Each row of a before or after table is a point. One or more steps were done to the points. Then noise was added and the rows were shuffled. The steps act on how far a point lies along the listed directions, d1 being the first. What was done? A step turns or swaps two directions, mirrors them in a line or flattens them onto one, adds a multiple of one to another, or multiplies one. Angles are multiples of 10 degrees, from the lower direction toward the higher: turns from -170 to 170, lines from 10 to 170 but not 90. Use the fewest steps. Two steps may share a direction if one is a turn and the other turns, adds or multiplies; they go together, in the order done. Otherwise the lowest direction goes first.
In the rows, zero is written as 128.

Directions:
(1): [126  90]
(2): [ 90 130]
Before (11 x 2):
[[ 79  90]
 [145 146]
 [105 118]
 [149 152]
 [152 127]
 [ 97 113]
 [ 98 124]
 [161 165]
 [180 156]
 [111 129]
 [134  95]]
After:
[[113 137]
 [ 94 129]
 [101 140]
 [149 115]
 [ 67 120]
 [176 144]
 [105 130]
 [151 135]
 [158 138]
 [186 127]
 [117  96]]
Steps: turn d1 and d2 by 30 degrees

Directions:
(1): [100 115 168 110]
(2): [108  86 100 126]
(3): [130 141 111  78]
(4): [ 86 157 113 139]
Before:
[[103 168 150  97]
 [143 131 160  91]
 [130 120 152 145]
 [149 125 143 120]
 [119 131 144 104]
 [165 175 187 137]
 [ 88 166 137 117]
 [150 130 150 110]
 [139 118 148 105]
 [183 153  80 167]]
After (10 x 4):
[[145 104 111 118]
 [ 83 106 148 110]
 [146 136 135 105]
 [145  81 119 119]
 [114 178  60 142]
 [ 94  82 137 107]
 [149 102 126 127]
 [146 116 113 121]
 [129  99 137 124]
 [135 105  85  60]]
Steps: turn d1 and d4 by -50 degrees; turn d2 and d3 by -130 degrees

Directions:
(1): [105 102 165 110 104 111 147 159  89]
(2): [126 120 114 123  92  99 174  91 151]
(3): [ 65 147 126  93 139 125 111 105 133]
Before (9 x 9):
[[ 91 132 142 103 149 148 121 133 147]
 [ 95 146 121 110 138 129 130 105 148]
 [ 95 130 136  98 110 113 135 114 142]
 [139 125 119 132 109 124 155 111 132]
 [ 99 148 115 116 140 129 101  95 144]
 [ 64 153 112  84 128 124  86 103 154]
 [117  95 118 122  67  69 213  80 171]
 [114 130 102 125  74  96 170  67 153]
 [100 140 113 117 152 148 109  97 129]]
After (9 x 9):
[[165 110 143 151 125 135 113 155 103]
 [171 133 121 149 130 139 124 133 150]
 [164 118 140 151 137 145 134 151 127]
 [190 118 132 160 129 155  88 184 122]
 [190 102  91 167  93  96 195  85 187]
 [148 112 140 144 141 152 122 150  91]
 [143 121 143 138 154 164 118 157 140]
 [190 112 106 167  76 116 169 104 138]
 [140 121 119 130 110 126 155 107 128]]
Steps: turn d2 and d3 by 40 degrees; turn d1 and d3 by 160 degrees

Directions:
(1): [148 123 136  86 125 114 115 168 130  77 170 140]
(2): [118 117 157 126 188 150 147 101 164  99 136 111]
(3): [132 122 169 113 135 114 114  83  63 126 135 133]
(4): [138 128  93 134 116 177 130  93 124 105 143 181]
(5): [135 187 113  78 157 153 125 132 118 157 127 121]
Before (14 x 12):
[[141 144 153 107 162 142 120 116 119 109 153 125]
 [117 151 104 137 135 146 137 141 145 137 111 129]
 [127 136 123  99 127 137 124 152 143 127 132 118]
 [126 119 119 142 124 118 124 157 152 109 124 132]
 [129 140 119 118 126 127 123 160 147 125 132 124]
 [149 135 107 108 127 149 122 158 135 121 139 139]
 [133 131 112 113 123 140 131 155 150 113 136 126]
 [137  93 100 146 105 152 129 122 136  85 151 168]
 [127 134 125 135 135 147 136 137 133 145 113 118]
 [131 141 119 110 163 151 132 137 167 123 151 126]
 [128 150  89 126 130 165 137 123 138 119 148 159]
 [134 142 113 100 155 140 130 144 166 104 132 118]
 [103  67 152 189 129 122 148 122 189  92 118 119]
 [115 118 129 120 125 133 134 134 146 103 147 139]]
After:
[[110 167 118 121 150 120 137 150 137 177 113  94]
 [123 106 121 154 111 112 122 157 153 103 122 135]
 [134 162 110  88 163 138 131 155 164 126 122 104]
 [101   6 150 241  91 109 151 118 199  54 125 143]
 [130 162 119  96 172 146 130 152 167 147 140 106]
 [130 150 117  83 131 144 123 155 138 134 131 119]
 [107 112 144 133 124 111 135 145 150 118 134 115]
 [119 165  98 127 140 147 132 143 140 147 110 129]
 [131 150 114 110 126 131 120 162 140 128 134 127]
 [142 151 122 101 138 127 123 172 129 154 120 107]
 [109  67 153 183 109  76 133 152 145 132 108  91]
 [129 137 118 108 126 128 130 162 146 131 129 111]
 [139 162 155  96 175 138 122 126 124 128 144 106]
 [133 143 114 126 135 159 135 133 129 141 120 130]]
Steps: mirror d1 and d4 in the line at 160 degrees; turn d2 and d3 by -10 degrees; multiply d5 by 2
